Rows are points. Two turns around zero, p and q, are shown by what they do to some points. Where does a point land after both, in the order given? Backwards means that the second turn is done in reverse. Each puzzle has new turns, and all numbers are rounded.
In the rows, 128 means zero.

Turn p:
[128 148] => [128 148]
[145 160] => [144 160]
[77 92] => [78 91]
[148  98] => [149  98]
[142 141] => [142 141]
Turn q:
[105  94] => [107 163]
[136 164] => [157 105]
[129  77] => [ 82 149]
[126 142] => [142 124]
[143 163] => [153  99]
Where do these land?
p, then q: [105 154] => [161 138]
p, then q: [160 123] => [110 101]
p, then q backwards: [137 123] => [128 138]
p, then q: [151 157] => [145  95]
p, then q: [88 83] => [104 183]

Turn p:
[139 119 163 103] => [141  96 157 130]
[ 80 102  91 127] => [127 167 122  75]
[ 91 144  81 142] => [ 98 176 109 108]
[151 150 158 112] => [121 100 150 158]
[135 109 151 170] => [142  97  88 124]
[171 143 123 114] => [140 132 141 172]
Turn q:
[125 118  84 137] => [155  92 123 133]
[155 110 115 171] => [177 139 106 131]
[168 165 144 148] => [142 160 119  80]
[120 126 142 113] => [110 134 137 135]
[144 106 108 119] => [153 119 148 139]
[ 53 109 141  91] => [ 63 100 132 178]
[132 162 162 117] => [ 97 153 131  99]
Where do these land?
q, then p backwards: [168 120 143 149] => [135 100  90 120]
p, then q: [102 128 113 140] => [111 104 139 119]
p, then q: [101 153 136 118] => [ 95 122 121 146]
p, then q backwards: [172  79 160 132] => [145 102  65 150]
p, then q backwards: [ 96 161  89 101] => [138 140 186  99]

Turn p:
[ 91  91 165 137 140 131] => [ 69 128 135 103 136 138]
[104 133 118 175 140 190] => [116  80  99 106  86 165]
[154 124 141 175  89 121] => [139 171 130 127  99 171]
[178 135 113  97 137 111] => [178 141 133 129 160 109]
[118 137 154 113 117 138] => [113 140 119 117 115 104]
[131 134  70  62 135 100] => [164 100 166 166 160  77]
[121 142 135 137 138 104] => [117 138 114 150 140 132]
Turn q:
[105 148 111 134 108 125] => [132 121 103 134 150 107]
[104 140 165 145 183 148] => [162 156 164 101 104  93]
[156 105 135 113 107  58] => [129 124  81 141  96 187]
[145 126 110 154 103  61] => [116 123  65 160  95 141]
[121 133 146 147 109 146] => [110 148 122 109 139 112]
[116 144 168 146 122 151] => [125 167 131  99 137 108]
[131 152 101  97 135 151] => [142 116 153 153 163 127]
[170 121 105 145 159 155] => [101 125 174 159 108 120]
[103  85 111  69 125 158] => [136  72 158  95 162 157]
Where do these land?
q, then p: [157 115 167 129 102 107] => [137  95 116 133  87 103]
p, then q: [160 130 131 132 200 113] => [144  97 187 158 100 120]
q, then p: [134 108  99 115 104 147] => [ 95 103 137 111 141 138]
q, then p: [143 124 151 113 100 117] => [137  94 114 123 113 114]
q, then p backwards: [125 135  98 109 132 122] => [125 136  97 127 144 121]
p, then q: [130 154 101 125 115 162] => [ 89 118 110 133 125 155]
q, then p: [ 81 122  98 154 135 178] => [ 94 155 155 143 187 120]
p, then q: [146 142  93 150 154  96] => [ 98 134 165 141  99 103]
p, then q: [ 76 121 214 124 109 109] => [195 116  79 117 168  82]

Turn p:
[108 100 100 102 122 113 136 166 125] => [ 96  80 129 134 144 127 140 149 142]
[103 108 102 116 110 134 113  97 155] => [129 115 159  90 127 144 139 156 108]
[109  82 108 146 118 144 154  83 145] => [140 103 147  98 105 150 172 119  90]
[133 162 100 150 158 178 154 145 113] => [163 154 114 164 148 115 181 131 143]
[151 159 172 153 154  93 116 143 164] => [124 165 104 102 128 130  94  87 173]
[144 114 165  99 151 120  66 159 114] => [106 128 169 144 144  90  71 112 154]
[159 171 156 173  79 133 142  95 101] => [179 160  88 153  94 160  97 121  97]
[117 114  99 132  91 119 131 148 104] => [127  89 122 152 138 155 126 151 120]
[100 140 181  85  99 144 127 157  85] => [ 96 131 137 185  79 108  99 163 139]
[137 157 116 154 168  87 137 119 131] => [114 161  95 115 164 143 135  96 129]
[149 100 109  97 159 143 131  97 169] => [134 120 145  73 138  83 153 122 111]
Turn q:
[148 126 132 124 174 126 137 157 163] => [109 152 115 176 160 129 116 124 120]
[131 124 142  98  71 171 137 128  85] => [143 110 180 104  86 130 160 106  95]
[147 174 147 106 146  94 140 122 145] => [128 102 117 153 158 168 112  99 145]
[128 164 135 111 120 147 105 100 179] => [135 149 131 140  98 169  87 106 150]
[ 82 133 126 167 146 112 137 150 155] => [122 130 105 132 145 135  95 187 118]
[109 109 107 127 141 144 134 110  84] => [134 140 116  81 133 109 150 123 107]
[165  78 166 154 116 148 121 117  42] => [133 111 116 117  95  96 234 125 115]
[138 127 106 138  97 148  98 141  80] => [153 107 132 113  91  80 139 117 113]
[108 132 127  90 139  80 115 127 189] => [144 148 148 146 172 155  85 136 175]
[124 113  92 165 129 110 156 128 157] => [ 79 129 121 118 141 108 102 157 142]
Where do these land?
q, then p: [116 132 137 134 124 153 191 146 140] => [105 136 160 184 111 134 142 134 131]
q, then p: [ 65 132  93 127 102 142 122 140 104] => [106 110 127 152 142  85  71 140 127]
q, then p backwards: [ 88 130 162  86 150 115 167 151 156] => [102 143  78 155 120 115  78 110  99]
q, then p: [ 90 146 155 133 123 114 159 116 130] => [137 112 156 153 124  93 148 138 146]
p, then q: [149  91 118 180 109 168  53 133 147] => [122 159 119 193  97 153 190  95 155]
p, then q: [163  91 161 112 102 109 120 130 148] => [162 146 157 119 121 109 145 127 176]
p, then q backwards: [147 146 110 119 142 160 144  81 159] => [ 95  92 120 122 140 152 109 123  82]
p, then q: [156 110 118 124 167  88 120 121  86] => [147 143  73  86 148 129 144 133 140]
q, then p: [163 147  86 134 138  76  80 126 122] => [127 114 131  52 167 143 116 103 119]
q, then p: [143 154 141 131 123 153 123 135  87] => [138 100 119 142 121 132 129 124  81]
